Each row of a before or after table is a point. One or more steps were done to the points. Then noise was added and the rows were shuffled. The steps act on columns, c1 being the first. Name the steps. A step turns or swaps two columns, mirrors them in a line or flattens them onto one, adds a multiple of one to another, or multiplies or shifts one. Angles are multiples of 10 degrees, from the lower column toward the higher: turns from -170 to 170, lines from 10 to 170 but not 90. Use the fewest steps. Two steps may share a column if one is a turn and the other turns, adds or multiplies; they go together, in the order done. Otherwise the lowest column goes first.

Before:
0.52 -0.37

0.42 0.04

0.51 -0.20

0.38 -0.15

0.40 -0.03

0.01 -0.42

0.09 -0.35

0.04 -0.02

0.36 0.25

0.51 -0.26

-0.41 -0.20
After (11 x 2):
0.36 0.43

0.05 -0.44

0.42 0.38

0.13 0.43

0.52 0.39

0.18 0.38

0.37 -0.03

0.44 -0.17

0.07 0.01

0.29 0.29

-0.09 0.44
Steps: turn c1 and c2 by 70 degrees

Before (13 x 4):
0.28 0.07 -0.27 0.06

-0.60 0.00 -0.24 0.04

0.07 -0.61 -0.66 0.45

-0.19 0.23 0.35 -0.80

0.05 -0.07 -0.08 0.38

0.26 0.11 0.24 0.63

-0.08 -0.11 -0.36 -0.03

-0.11 -0.27 -0.11 -0.13

0.31 0.36 -0.08 0.12

0.30 -0.38 -0.03 -0.57

0.45 -0.06 -0.37 0.35

-0.44 0.06 0.42 0.29

0.24 0.23 0.26 0.02
After (13 x 4):
0.11 -0.18 -0.34 -0.13

-0.23 -0.35 -0.25 -0.14

-0.60 0.16 0.26 0.71

-0.20 0.65 -0.25 -0.21

0.09 -0.47 -0.33 0.42

-0.10 -0.17 -0.02 0.35

0.61 -0.21 0.17 0.20

-0.27 0.10 0.27 0.05

-0.04 0.26 0.15 0.07

-0.55 -0.16 -0.21 0.29

0.39 0.35 -0.01 -0.75

-0.39 -0.11 -0.11 0.00

0.09 -0.01 0.65 0.03
Steps: turn c1 and c3 by -120 degrees; mirror c2 and c4 in the line at 110 degrees

Before:
-0.71 0.00 -0.12 0.00 0.14 -0.07 -0.41 -0.19 -0.18

-0.27 0.49 -0.04 0.47 0.15 0.02 -0.14 0.04 -0.34

0.21 -0.66 -0.02 -0.32 0.23 -0.19 -0.10 -0.15 0.20

-0.07 -0.25 0.01 -0.20 0.01 -0.05 0.04 -0.55 0.61

-0.27 0.11 -0.28 0.33 -0.21 0.40 -0.42 0.11 -0.12

-0.05 -0.38 0.55 -0.14 -0.14 -0.16 -0.21 -0.19 0.59

-0.14 -0.45 -0.02 0.08 0.10 -0.36 -0.13 -0.07 0.75

-0.43 0.09 -0.08 0.57 0.53 0.50 -0.36 -0.05 -0.39

0.12 -0.45 0.05 0.22 -0.37 -0.36 -0.49 -0.58 0.47
After (9 x 9):
0.10 -0.45 0.07 -0.22 -0.39 -0.37 -0.48 -0.57 0.49

0.20 -0.69 -0.05 -0.38 0.27 0.18 -0.14 -0.15 0.22

-0.27 0.47 -0.03 0.25 0.16 -0.35 -0.14 0.07 -0.36

-0.04 -0.37 0.54 -0.20 -0.18 0.01 -0.20 -0.20 0.59

-0.69 -0.04 -0.17 -0.03 0.18 0.02 -0.44 -0.22 -0.19

-0.14 -0.44 0.00 -0.24 0.07 -0.22 -0.15 -0.04 0.75

-0.39 0.09 -0.09 0.76 0.51 -0.23 -0.37 -0.04 -0.38

-0.07 -0.26 0.03 -0.20 0.01 0.11 0.01 -0.51 0.61

-0.28 0.10 -0.21 0.48 -0.21 -0.05 -0.38 0.10 -0.09
Steps: turn c4 and c6 by -60 degrees

Before (12 x 12):
0.10 -0.23 0.27 -0.27 -0.06 -0.53 -0.06 0.12 0.83 -0.17 0.29 -0.12

0.33 0.23 0.03 -0.45 0.34 -0.61 -0.02 0.63 0.14 -0.09 0.16 0.06

-0.16 0.11 -0.07 -0.43 -0.05 -0.11 0.27 0.70 -0.01 -0.12 0.48 -0.13

-0.06 -0.53 0.37 -0.20 0.10 -0.34 -0.21 0.54 0.19 -0.13 -0.04 0.04

0.58 0.07 0.01 -0.06 0.08 0.03 0.04 0.55 -0.17 -0.07 0.36 -0.36

0.11 -0.43 0.02 -0.02 -0.09 -0.66 -0.13 0.28 0.49 -0.75 0.31 0.42

0.17 -0.22 -0.06 -0.51 -0.02 -0.53 0.14 0.04 -0.24 0.04 0.22 -0.19

-0.13 0.00 0.03 0.06 0.38 0.38 0.38 -0.38 -0.07 0.50 -0.28 0.44

0.14 0.08 0.18 -0.33 -0.30 0.47 0.19 -0.22 0.03 0.25 -0.66 0.47

-0.16 0.17 -0.12 -0.40 0.30 0.45 -0.23 -0.39 -0.12 0.10 -0.29 0.09

-0.25 0.23 0.02 -0.02 0.33 0.28 0.51 -0.36 -0.16 -0.03 -0.74 -0.10

-0.09 -0.06 0.41 0.22 -0.46 -0.84 -0.47 0.36 0.43 -0.26 0.27 0.27
After:
-0.31 0.38 0.02 -0.03 -0.07 -0.12 0.55 -0.36 -0.20 -0.04 -0.72 -0.10

0.56 0.14 0.01 -0.13 -0.04 -0.40 0.06 0.55 -0.20 -0.06 0.36 -0.35

0.12 -0.31 0.00 -0.02 0.35 -1.06 -0.12 0.26 0.45 -0.76 0.28 0.47

-0.15 0.34 -0.09 -0.44 0.03 0.05 -0.23 -0.43 -0.14 0.12 -0.31 0.08

0.05 -0.14 0.28 -0.29 0.17 -0.95 -0.10 0.12 0.84 -0.12 0.26 -0.08

-0.08 -0.19 0.38 -0.22 0.55 -0.76 -0.22 0.51 0.18 -0.14 -0.02 0.02

-0.08 -0.44 0.38 0.20 -0.15 -1.22 -0.45 0.34 0.44 -0.27 0.27 0.30

0.22 -0.13 -0.01 -0.52 0.21 -0.95 0.12 0.02 -0.22 0.04 0.26 -0.18

-0.14 0.36 0.02 0.02 0.20 -0.03 0.37 -0.36 -0.08 0.48 -0.29 0.49

0.15 -0.23 0.18 -0.33 -0.22 0.05 0.21 -0.26 0.02 0.27 -0.63 0.45

0.29 0.42 0.02 -0.46 -0.02 -1.00 0.00 0.61 0.12 -0.04 0.17 0.06

-0.19 -0.01 -0.08 -0.41 -0.09 -0.47 0.30 0.73 0.03 -0.14 0.47 -0.15
Steps: turn c2 and c5 by -60 degrees; shift c6 by -0.40
